Every row gives one point. The last column is the point's height on a tilted bowl or saddle (a function of degree 2), plus a little noise. Along how many of its main directions does it bend up, bend down or stay straight?

Points:
[[-22  17 -21]
 [ -3 -17   5]
 [ 11  -4  -6]
 [-37 -60  60]
 [ -6  12 -11]
 [ 16  10 -13]
 [-17 -18  -3]
 [-19 -22   0]
 [-15  43  24]
 [-16 -46  51]]
Directions: 1 up, 1 down, 0 straight

Points:
[[ -6 -25  31  -4]
 [ 18 -23 -33 -31]
 [  6 -15 -60 -60]
 [ 13  -3  46 -16]
 [-15  16  22  -4]
 [  1 -31  43 -15]
 [ 11   2 -21  -6]
 [ 26  15 -31  -2]
 [-15  23  -4  -3]
 [ 52   8  -8   7]
 [  8  32   9  14]
 [ 46  -1  18  -4]
 [  6  -5 -48 -38]
 [ -4  -1 -46 -35]
 [-12 -24  39  -7]]
Directions: 1 up, 2 down, 0 straight

Points:
[[ -5   5  15  12]
 [ -5  14  -9   3]
 [-55  -9 -19 -21]
 [ 51  -8  41 -19]
 [ 52   5  27 -16]
 [ 28 -13  60 -16]
 [  1  -1 -42 -11]
 [  9 -20  -5  13]
 [ 36 -11 -22  -8]
 [ 37  -7 -21 -11]
 [-12  23  26  11]
 [ 60  48  -4 -60]
 [-41  16  -3 -10]
 [ 11  -6   8  12]
 [ 32  15  -3  -8]
 [-14  30  14   6]
 [-27 -30   0   6]]
Directions: 0 up, 2 down, 1 straight

Points (26 x 5):
[[ -9  18 -18   1  28]
 [ 14 -20 -45  12  60]
 [ 10  -7  50   3 -21]
 [  6 -10  34  13 -15]
 [ 14 -13 -29 -16  52]
 [  4  32  18  -5   0]
 [-10 -11  -3 -25   2]
 [-30 -28 -28  35  16]
 [ -9   4  10 -12  -4]
 [ 60  10  33  -2  21]
 [ 36  -9  -5  35   1]
 [  9 -22 -35  -5  58]
 [-10  34  -5   3  18]
 [ -4  16  24   6  -3]
 [ 41   4  -1  19  13]
 [ 33   2  21  29  -3]
 [ 12 -10   8  -4   8]
 [ 55   6 -42  29  16]
 [-15 -23 -12 -31   9]
 [-31  26  -4 -29   2]
 [-17  -3 -19   8  28]
 [ 43   6 -36  -4  50]
 [ 14 -10 -27  25  24]
 [-42  -8  22  -9 -33]
 [ 29  33 -16   0  14]
 [-11 -18   6 -17  -8]]
Directions: 2 up, 2 down, 0 straight

Points (25 x 5):
[[-10   1  24   5 -11]
 [  4   4 -10  13  12]
 [ -3   7  18   8  -4]
 [ -2   9   6 -16  -7]
 [  2   7  -6 -18  -3]
 [ 25  -4  19 -51 -60]
 [-27  -6  15   7 -18]
 [ 60   6  28  12 -55]
 [ -3  14  24 -12 -18]
 [ 23   6  -8  -4   5]
 [ 36  21  -3   1  -6]
 [ 34 -17 -47   6  -5]
 [-25  13 -15 -14 -20]
 [ 27  11  18  -6 -15]
 [-13  -9  -7   3  -1]
 [  0   5  -7  14  10]
 [ -9  -5   7 -26 -16]
 [ 26  13 -15 -31 -24]
 [-37  16  -3 -27 -46]
 [ 18   0   9  -7  -3]
 [ -8 -18  -1  37 -11]
 [ 15  45  -4  14 -12]
 [ 11   0  28 -12 -19]
 [  6  15   8  -5  -2]
 [  3  28 -27  -1  -2]]
Directions: 0 up, 4 down, 0 straight
